Rows are points. The ring and each string are closed loops that go straight from each point to the next, and from the last back to the first. Before rounding, they use only three directions, however many columns there are. Count how often each string passes through the ring. Passing back the other way cancels.

Ring (6 x 3):
[0.23 -0.11 -0.47]
[-0.13 0.31 -0.49]
[-0.36 0.37 -0.06]
[-0.39 -0.01 0.28]
[-0.15 -0.46 0.03]
[0.19 -0.43 -0.24]
String:
[-0.23 -0.15 0.41]
[-0.38 -0.40 0.40]
[-0.49 -0.39 0.25]
[-0.57 -0.19 0.18]
[-0.31 -0.01 -0.09]
[-0.21 0.09 0.01]
[-0.21 0.27 0.09]
[-0.28 0.42 0.16]
[-0.19 0.16 0.15]
[-0.19 0.01 0.12]
Times through: 1

Ring (7 x 6):
[0.18 -0.01 0.02 0.10 0.02 -0.30]
[0.18 -0.02 -0.05 0.15 -0.21 0.09]
[0.16 -0.05 -0.16 0.16 -0.37 0.53]
[0.23 -0.08 -0.30 0.15 -0.32 0.53]
[0.32 -0.09 -0.38 0.13 -0.14 0.19]
[0.29 -0.08 -0.26 0.08 0.09 -0.21]
[0.19 -0.03 -0.01 0.04 0.21 -0.49]
String:
[0.18 -0.05 -0.14 0.10 -0.11 0.14]
[0.50 -0.11 -0.57 0.22 -0.27 0.17]
[0.65 -0.15 -0.79 0.24 -0.24 0.12]
[0.51 -0.13 -0.58 0.16 -0.03 -0.11]
[0.51 -0.11 -0.51 0.16 0.02 -0.30]
[0.36 -0.07 -0.30 0.14 -0.03 -0.19]
[0.09 -0.03 0.01 0.04 0.09 -0.11]
[-0.11 -0.01 0.27 -0.07 0.31 -0.28]
[-0.04 -0.01 0.23 -0.05 0.35 -0.45]
[-0.05 -0.01 0.19 -0.02 0.20 -0.19]
[0.14 -0.04 -0.03 0.06 0.05 -0.12]
[0.44 -0.07 -0.33 0.14 0.06 -0.46]
[0.43 -0.08 -0.30 0.10 0.23 -0.67]
[0.11 -0.05 -0.01 0.00 0.26 -0.32]
[-0.02 -0.03 0.09 -0.01 0.14 0.00]
[0.39 -0.11 -0.45 0.12 0.01 -0.06]
[0.65 -0.15 -0.78 0.24 -0.24 0.11]
[0.67 -0.15 -0.83 0.28 -0.39 0.31]
[0.33 -0.11 -0.50 0.18 -0.37 0.64]
[0.39 -0.11 -0.54 0.22 -0.45 0.64]
[0.54 -0.12 -0.66 0.27 -0.48 0.47]
[0.24 -0.07 -0.25 0.14 -0.22 0.28]
[-0.05 -0.03 0.06 0.03 -0.10 0.39]
[0.02 -0.04 -0.01 0.05 -0.12 0.37]
Times through: 0
